Every row gives one point. Two turns around zero, p and q, are shown by what they do to some points. Write where each new point lands after one turn and then the other. Backwards means that the second turn is done in reverse. Each puzzle has new turns, and all numbers are rounded.

Turn p:
[-3.3, -0.5, -6.1] => [0.1, 5.4, 4.4]
[0.6, 4.1, 3.1] => [ 3.3, -4.0, -0.4]
[ 4.1, -0.7,  1.7] => [ 0.0, -0.8, -4.4]
[-1.4, -2.9,  1.3] => [-3.4, -0.7,  0.5]
Turn q:
[-4.8,  4.6,  1.6] => [ 1.2, -6.3,  2.4]
[ 2.6, -2.1, -4.1] => [-2.2,  2.6, -4.1]
[-1.5, -3.6,  1.0] => [ 3.6,  1.6, -0.8]
[3.7, 1.0, 1.5] => [-2.6,  2.1,  2.4]
Where do these land?
p, then q backwards: [-3.6, -1.4,  3.9] => [-0.1,  5.5,  0.2]
q, then p: [3.1, 1.1, 1.3] => [ 0.4, -2.9,  2.0]
q, then p: [-2.8, -4.0, -2.5] => [ 2.2,  4.5, -2.2]
q, then p: [ 3.3,  4.2, -2.7] => [-2.5, -0.4,  5.4]

Turn p:
[-1.7, -4.2,  3.9] => [ 5.9, -1.0,  0.0]
[-2.8,  2.7, -2.7] => [-3.3, -2.6, -2.2]
[-1.2, -2.2, -4.3] => [-0.7,  1.3, -4.8]
[ 1.3, -3.0, -1.0] => [ 1.6,  2.7, -1.4]
[5.4, 5.1, 1.7] => [-3.8,  1.9,  6.3]
[-1.0,  1.6,  2.4] => [ 0.3, -2.3,  2.0]
Turn q:
[-2.5,  4.1, -4.7] => [-2.7,  4.2,  4.5]
[1.8, 3.5, 0.0] => [2.0, 3.4, 0.3]
[-2.9, -5.4,  0.0] => [-3.2, -5.2, -0.3]
[3.8, 0.2, 0.6] => [ 1.5,  1.6, -3.2]
[-0.2, -2.3,  4.1] => [ 2.4, -3.9, -1.2]
Where do these land?
p, then q backwards: [ 3.8,  4.7, -0.4] => [-3.6,  0.9, -4.8]
p, then q backwards: [-3.7, -1.1,  1.4] => [ 0.2, -2.0,  3.6]
q, then p backwards: [-1.2, -7.2,  0.9] => [-6.3,  3.5, -1.6]
q, then p: [-1.4,  3.1, -2.8] => [-0.5, -3.3,  2.9]
p, then q: [2.6, 0.4, 1.0] => [2.7, 0.0, 0.9]

Turn p:
[-3.5,  1.2,  3.7,  4.7] => [-4.8,  1.9, -4.7,  0.9]
[ 4.0, -0.3, -1.4, -1.0] => [ 3.3, -1.5,  0.8, -2.4]
[-4.9,  4.9,  3.6, -0.7] => [-1.6,  6.3, -2.1,  3.9]
[-1.8, -1.9, -2.2,  0.3] => [-2.2, -1.3,  2.3,  0.2]
[ 0.7,  1.2, -2.9, -0.7] => [ 0.8,  1.0,  2.5, -1.8]
[ 5.4, -5.2, -0.8, -2.6] => [ 4.5, -6.4,  1.2, -0.7]
Turn q:
[-2.4, -0.9, -4.6,  1.3] => [ 2.5,  3.8,  2.3, -2.0]
[ 3.7,  0.1, -8.9, -1.6] => [ 6.3,  0.8, -1.4, -7.3]
[ 0.3,  4.5, -0.7,  1.5] => [-0.9, -2.5,  3.2, -2.4]
[-1.4, -2.6,  3.5, -1.5] => [-2.1,  1.3, -2.3,  3.4]
[-2.5, -3.3,  2.5, -2.5] => [-2.2,  3.1, -2.8,  2.8]
[ 1.7, -0.2,  2.9,  2.5] => [ 0.3, -2.8,  0.7,  3.1]
[0.7, 2.2, 5.3, 0.3] => [-3.7, -3.7,  0.2,  2.6]
Where do these land?
q, then p: [-2.4,  3.3,  3.5, -1.7] => [-4.1,  1.0,  0.7,  3.7]
q, then p: [ 7.2,  0.0, -0.3,  1.6] => [ 2.0, -6.8,  1.1, -1.9]
q, then p: [-1.1, -1.7, -5.3,  2.5] => [ 5.2,  1.8, -2.6, -1.2]
q, then p: [-4.1,  0.0,  0.1, -5.0] => [-1.5,  5.3,  3.2,  1.4]
p, then q: [ 0.4, -1.6,  2.0,  2.6] => [ 1.7,  3.1, -0.1, -1.0]

Turn p:
[-1.4, -7.1,  4.1, -0.3, -1.1, -5.2] => [-6.5,  2.5,  5.3,  1.6,  3.6, -2.2]
[-0.5,  1.6, -0.1,  4.9, -0.7,  0.8] => [-1.1,  0.5, -1.7,  1.5, -2.7,  3.8]
[-2.6, -1.7,  4.1, -4.0,  0.1,  0.3] => [-1.6, -1.4,  1.2,  2.1,  0.7, -5.6]
[ 2.1,  4.4,  2.7, -4.0, -0.2, -1.5] => [ 5.0,  1.1, -0.5,  3.4,  2.0, -2.7]
[ 0.4, -1.2, -1.9,  0.0, -2.0,  4.1] => [ 0.2,  0.2, -0.3, -3.2, -3.8, -0.8]
[ 5.0,  6.0, -0.4,  0.0,  2.0,  2.0] => [ 5.9,  1.8, -5.5,  0.2,  0.4,  1.2]
[ 0.0,  1.0, -1.9, -1.7,  3.5,  1.9] => [ 1.4, -2.7, -2.7, -2.2,  1.2, -0.7]
[-3.1, -2.9, -6.5,  5.2, -1.5, -2.4] => [-3.3, -2.1,  4.0, -3.2, -1.4,  7.2]
Turn q:
[-2.1, -1.3, -0.2, -5.2,  1.4, -2.7] => [-1.3, -1.3, -0.7,  1.5, -4.8, -3.7]
[-6.0, -0.3,  0.2, -1.3, -2.6, -2.2] => [ 3.9, -0.5, -2.7,  3.1, -4.1, -0.1]
[ 0.5,  0.9, -2.3, -1.3, -0.1, -2.6] => [-2.6, -1.5, -1.2,  1.5, -1.4,  0.8]
[-1.6, -0.7, -3.0,  0.6,  1.8, -4.7] => [-1.9, -2.2, -4.1, -1.1, -3.2,  1.3]
[ 5.1,  2.2,  5.3,  3.8, -0.7,  3.6] => [ 1.9, -0.5,  6.1, -2.5,  6.1,  1.7]
[-1.5, -0.8, -4.1, -3.6, -2.5, -1.8] => [-2.0,  0.1, -3.4,  4.7, -1.9, -1.1]
[ 6.0, -3.7,  1.3,  4.6,  1.6,  3.7] => [-0.8,  0.7,  0.7, -5.4,  7.5, -1.3]
[-0.3,  3.6,  2.8,  2.4,  1.2,  6.6] => [ 2.6,  5.1,  5.2, -1.9,  1.8,  2.3]
Where do these land?
p, then q: [-2.4,  3.2,  1.1,  3.2, -1.3, -1.1] => [ 2.6,  2.1, -1.1, -0.9,  3.8,  1.7]
p, then q backwards: [-2.9, -1.6, -1.1, -0.1, -0.3, -2.2] => [ 3.0,  2.2,  1.3, -0.6,  0.2, -1.0]
p, then q: [ 2.8, -0.8, -3.6, -2.2, -0.1, -1.8] => [-2.3, -0.4,  4.1, -0.5, -0.7, -2.5]
p, then q: [ 3.0, -8.4, -1.1,  0.8,  1.1,  0.4] => [ 0.4,  1.2,  2.5,  2.8, -8.1, -1.2]
p, then q: [-0.4,  9.8,  4.5, -3.2,  2.8,  4.2] => [-6.0, -3.1, -6.9, -1.8,  6.6,  3.6]
p, then q: [ 1.3,  0.5,  1.3, -1.4,  1.5, -3.5] => [-1.3,  0.0,  1.2, -3.9, -0.9,  1.1]
p, then q: [ 5.5, -2.2,  0.6,  2.1, -2.9,  1.5] => [-1.0,  0.7,  3.7,  4.4, -1.9,  3.5]
p, then q: [-0.7, -4.3, -0.2, -2.8, -2.1,  0.9] => [ 1.9, -3.7,  1.1,  1.5, -3.1, -1.5]
p, then q: [-6.1,  3.8, -1.6,  3.6,  1.2,  1.6] => [ 2.7,  3.2, -4.9,  0.2,  4.9, -2.5]

Turn p:
[-4.1, -2.7,  4.2,  0.9, -4.2, -1.5, -2.7, -1.0] => [ 0.1,  0.9,  1.1, -4.0,  2.0,  3.2,  0.4, -6.2]
[ 3.8, -3.7, -3.1, -2.0,  2.4, -5.6,  2.7,  0.6] => [-2.0,  3.1, -1.2,  3.8, -2.0,  4.1,  4.3,  4.3]
[ 1.0,  2.6,  3.8,  3.8, -1.2,  1.0, -3.4,  0.7] => [ 1.5,  2.5, -1.4, -1.1,  2.5, -1.7, -4.7, -2.8]
[-3.0,  4.6, -3.4, -3.1,  1.6, -0.2,  1.1,  2.7] => [ 2.3, -4.6,  0.4, -1.8, -0.4,  0.8, -1.0,  5.6]
[ 0.5,  1.6, -4.7, -1.8, -4.4,  3.3, -2.1, -3.2] => [-2.3, -1.2,  2.7, -3.0, -6.2, -2.3, -2.4, -0.2]
[ 0.5, -1.8, -3.7,  0.0,  0.9, -0.1, -3.0,  5.1] => [-4.0,  1.3, -1.2, -2.9,  2.0,  0.0,  0.1,  4.6]
[ 1.2,  1.4, -2.4,  2.9, -0.1,  1.9, -3.1, -3.1] => [-0.3,  2.8,  3.1, -0.7, -1.5, -3.7, -2.5,  0.0]
[-3.8, -1.6,  2.6, -1.1, -4.0, -3.8,  6.5,  4.1] => [ 3.4, -2.8, -5.6, -2.6,  0.1,  4.7,  5.6, -1.8]
[-0.1, -0.2,  2.9,  3.8,  4.4,  4.2, -1.1, -2.5] => [ 0.7,  0.7,  2.6,  3.1,  4.2, -5.2, -0.9, -2.3]
[ 4.0, -0.3,  3.9, -3.3,  4.7,  0.9,  5.1, -3.3] => [ 0.6, -2.6, -0.6,  9.6, -0.5,  0.1,  1.1, -1.3]
Turn q:
[ 1.6, -1.3, -0.7,  2.6,  2.8, -3.5,  0.6, -0.8] => [-1.1,  2.3, -0.4,  0.7,  3.9,  1.0, -3.0,  0.1]
[-2.3, -0.8, -0.8,  3.7,  2.7, -3.3,  1.7,  0.3] => [ 1.7,  0.5, -0.6,  2.9,  3.7,  0.1, -3.7,  1.2]
[ 1.3,  2.5,  2.2,  1.6, -4.8,  8.1,  3.7, -2.6] => [ 2.1, -5.4,  1.8, -2.5,  0.5,  3.7,  8.2,  0.7]
[-0.4,  1.9,  0.1,  1.1,  0.0, -1.4, -4.0, -0.3] => [-1.6, -0.2,  2.0,  1.0, -2.2,  1.7, -2.7,  0.1]
[ 2.8, -1.8, -0.4,  3.2, -4.3,  5.7,  1.8,  1.6] => [ 1.1, -0.1,  0.6,  2.1,  0.9,  3.0,  7.7, -1.8]
[ 0.2, -1.3, -2.3,  0.2, -1.5,  6.1,  0.8, -2.8] => [ 3.1, -2.0,  0.0, -2.1,  0.0,  2.4,  3.7, -4.1]
[ 1.0,  5.7, -4.1, -4.3,  0.7, -3.6, -0.8,  3.7] => [ 1.2,  5.4,  4.4, -2.2, -3.7, -3.7, -2.3,  3.1]
[ 2.7, -2.7,  2.1, -1.3,  3.6, -1.9, -0.3, -0.3] => [-4.1,  1.1, -1.6, -1.0,  2.7, -2.1, -1.4, -1.4]
[-1.6, -6.3,  2.7,  0.5, -1.0, -4.5,  0.5, -3.7] => [-2.0, -0.6, -8.1,  0.8,  1.7,  2.0, -2.7,  0.3]
[-5.4,  4.1,  1.2, -7.4,  1.8, -1.6, -4.1,  4.9] => [-0.3, -1.2,  1.9,  0.2, -7.7, -8.1, -3.9,  1.8]
Where do these land?
p, then q: [-2.7, -1.1, -2.9,  2.8,  1.3,  0.7, -0.4, -2.8] => [-2.7, -0.7, -1.0, -1.1,  1.2, -2.0,  0.3,  4.4]
p, then q: [ 1.4, -0.8, -2.6,  0.3, -0.8, -2.7,  1.0, -2.0] => [ 0.9, -0.6,  1.2,  0.2, -1.0,  0.9,  3.1,  2.9]
p, then q: [-3.4,  4.5,  0.8,  0.1,  0.8, -0.2,  4.5,  0.0] => [-3.2,  4.5, -1.3, -0.5,  2.6,  0.6,  3.0, -2.0]
p, then q: [ 2.0,  1.9,  5.2, -4.1, -1.5,  4.5,  4.8, -0.5] => [ 1.4,  2.3, -4.5,  1.6,  1.9,  6.5, -1.3, -4.4]
p, then q: [ 8.1,  4.3,  0.6,  0.8,  4.8,  0.4, -2.7,  1.6] => [-0.9,  2.1,  6.2,  6.7, -2.2,  2.2, -4.3, -0.5]
p, then q: [-2.5, -1.7,  0.6, -0.3, -3.3, -0.2, -2.2, -3.9] => [-1.5, -4.1, -2.1, -3.6, -1.2,  1.0,  0.8,  0.9]
q, then p: [-2.6, -4.5, -3.1,  0.9,  4.9, -2.5, -0.8,  1.9] => [ 1.6,  5.7,  4.5,  0.6, -0.3, -0.5, -3.6,  1.8]
p, then q: [-3.9, -7.3,  4.1,  1.8, -2.6, -3.6, -2.0,  4.3] => [ 5.1, -3.9,  1.8, -7.3,  2.5, -4.3, -1.0, -2.6]
q, then p: [-3.5,  1.9, -2.9, -3.4, -3.5,  0.2, -1.8, -2.9] => [-4.4, -0.4, -2.4, -1.7, -4.8,  0.6, -2.2, -1.8]
q, then p: [ 7.3,  2.9,  0.1,  1.1, -0.1,  3.5, -0.4,  4.3] => [ 6.8, -4.1, -2.0,  2.6,  2.2,  0.9,  1.3, -3.5]
